Each point is reached from the start by the listed moves, each made once or not at all, plus a little noise. Is the number of moves made odd or even? Then give how often each move was made.

Moves:
(1): [ 0.8  0.9 -4.6 -2.8]
(2): [ 3.2  0.8  2.1 -2.1]
Start: [ 0.5  1.8 -2.2 -0.2]
Points:
[ 1.3  2.5 -6.6 -3.1] => odd (1, 0)
[ 4.8  3.8 -4.6 -5.7] => even (1, 1)

Moves:
(1): [-2.0  3.1  2.8  1.8 -2.3 -3.9 -0.3 -0.9  0.3]
(2): [ 3.5  0.1 -2.3  2.4  2.4 -0.6 -3.0  0.3 -0.9]
(3): [-1.5  0.8 -2.8  1.9  4.8  1.7 -0.1 -0.8  2.2]
(4): [ 2.9  1.2 -2.2  1.7  0.4 -2.0  2.6  1.7 -0.2]
(5): [ 0.5  0.0  1.2 -0.3 -2.0  1.5 -0.9 -1.5  0.4]
(6): [ 0.3  3.8 -1.7  0.5  3.2 -2.5 -2.1  0.6 -0.2]
Start: [ 0.0  1.5 -0.7  2.5 -0.4 -3.3 -0.3 -0.6 -0.2]
Points:
[-1.8  4.6  2.3  4.6 -2.9 -7.3 -0.6 -1.6  0.3] => odd (1, 0, 0, 0, 0, 0)
[ 0.3  9.4 -4.2  9.4  7.7 -8.7 -5.8 -1.4  1.4] => even (1, 1, 1, 0, 0, 1)
[-1.8  8.5  0.5  4.8  0.6 -9.6 -2.9 -0.8  0.4] => even (1, 0, 0, 0, 0, 1)
[ 1.4  3.6 -5.7  6.1  4.8 -3.7  2.3  0.3  1.7] => even (0, 0, 1, 1, 0, 0)

Moves:
(1): [-0.4 -0.2  1.9 -3.6  4.9 -0.4  2.4 -2.6  1.7 -0.9  0.0  5.0  0.5 -2.0]
(2): [ 0.3 -1.0 -2.7 -0.1  2.8  3.0  1.1 -2.9  1.1 -3.9 -3.6 -3.2  1.3 -3.6]
(3): [-0.9 -2.4 -4.1  0.2 -1.7 -0.1  0.8 -0.8  1.6 -2.1  0.9 -0.4  0.7 -2.2]
(4): [ 2.6 -3.9 -0.5 -1.5 -0.7 -2.0  2.1  1.5 -1.5 -1.6 -1.0 -0.6  0.0  3.1]
(5): [-1.8 -5.5 -2.5  0.0 -1.6 -0.2  0.1  2.3 -8.1 -0.3 -1.2 -2.5  3.0  2.6]
(6): [-1.1 -2.6 -1.7 -1.0 -0.1  1.5 -0.6  3.0 -1.5 -5.7 -0.8 -0.7  0.8 -2.3]
(7): [-0.7  3.2 -2.1  4.7 -1.9 -0.8 -2.4 -1.3  3.3  2.0 -2.6 -3.1 -0.8 -5.5]
(8): [-0.9  1.8  1.1  1.5  0.3 -1.2 -0.2  0.6 -1.3  0.5  0.6  2.7 -1.3  2.1]
(9): [ 1.0  0.1 -2.2 -0.3 -2.3 -0.2 -0.7 -2.6 -3.1  1.0 -0.8 -3.0  0.0 -1.2]
(10): [-2.9 -0.5 -1.3  0.0 -0.4  2.5  0.1  0.1  0.6 -1.0 -2.8  0.6 -1.7 -3.5]
(11): [ 0.2  0.1  2.5  2.1  0.8  0.5 -0.8 -1.0  0.3  0.0  0.5 -1.3 -1.5 -0.4]
Start: [-0.6  4.1 -0.3 -3.5  2.1 -0.8 -0.1  1.4  0.2  1.1  3.7  2.0  0.8  0.2]
Points:
[ -3.0   3.2 -12.2   1.6  -0.9   1.5  -2.2  -2.6   0.1  -7.1  -2.6  -5.7
   1.6 -12.5] => even (0, 1, 1, 0, 0, 1, 1, 1, 1, 0, 0)
[ -2.9   0.5  -6.3  -3.5   2.4  -1.6   2.8  -1.6   5.9  -2.6  -1.9   3.5
  -0.3 -10.1] => odd (1, 0, 1, 1, 0, 0, 1, 0, 0, 1, 0)
[ -3.0  -2.1 -10.1  -4.7   0.0  -0.3   1.5  -1.3   1.2  -7.2  -3.4  -0.2
   0.3 -13.3] => odd (1, 0, 1, 1, 0, 1, 1, 0, 1, 1, 0)
[-2.0  4.0 -3.4  3.4  3.1  1.3 -0.4 -1.6  2.4 -2.9 -5.3 -3.0 -3.1 -7.7] => even (0, 1, 0, 1, 0, 0, 1, 1, 0, 1, 1)
[ -6.0   2.0  -8.1  -1.0   4.0   1.8   0.3  -5.1  -5.6  -1.5  -6.4  -1.6
   1.7 -10.8] => odd (1, 1, 0, 0, 1, 0, 1, 1, 1, 1, 0)
[-0.8  1.6 -3.3 -3.8 -0.8 -1.9  1.1  0.8 -5.2 -0.1 -0.2  1.7 -2.2  0.8] => even (0, 0, 0, 1, 0, 0, 0, 1, 1, 1, 0)
[ -3.4  -3.2  -6.5  -7.0   6.0   1.7   1.8  -0.8 -11.1  -8.2  -2.1   0.3
   4.9  -4.0] => even (1, 1, 0, 0, 1, 1, 0, 1, 1, 0, 0)
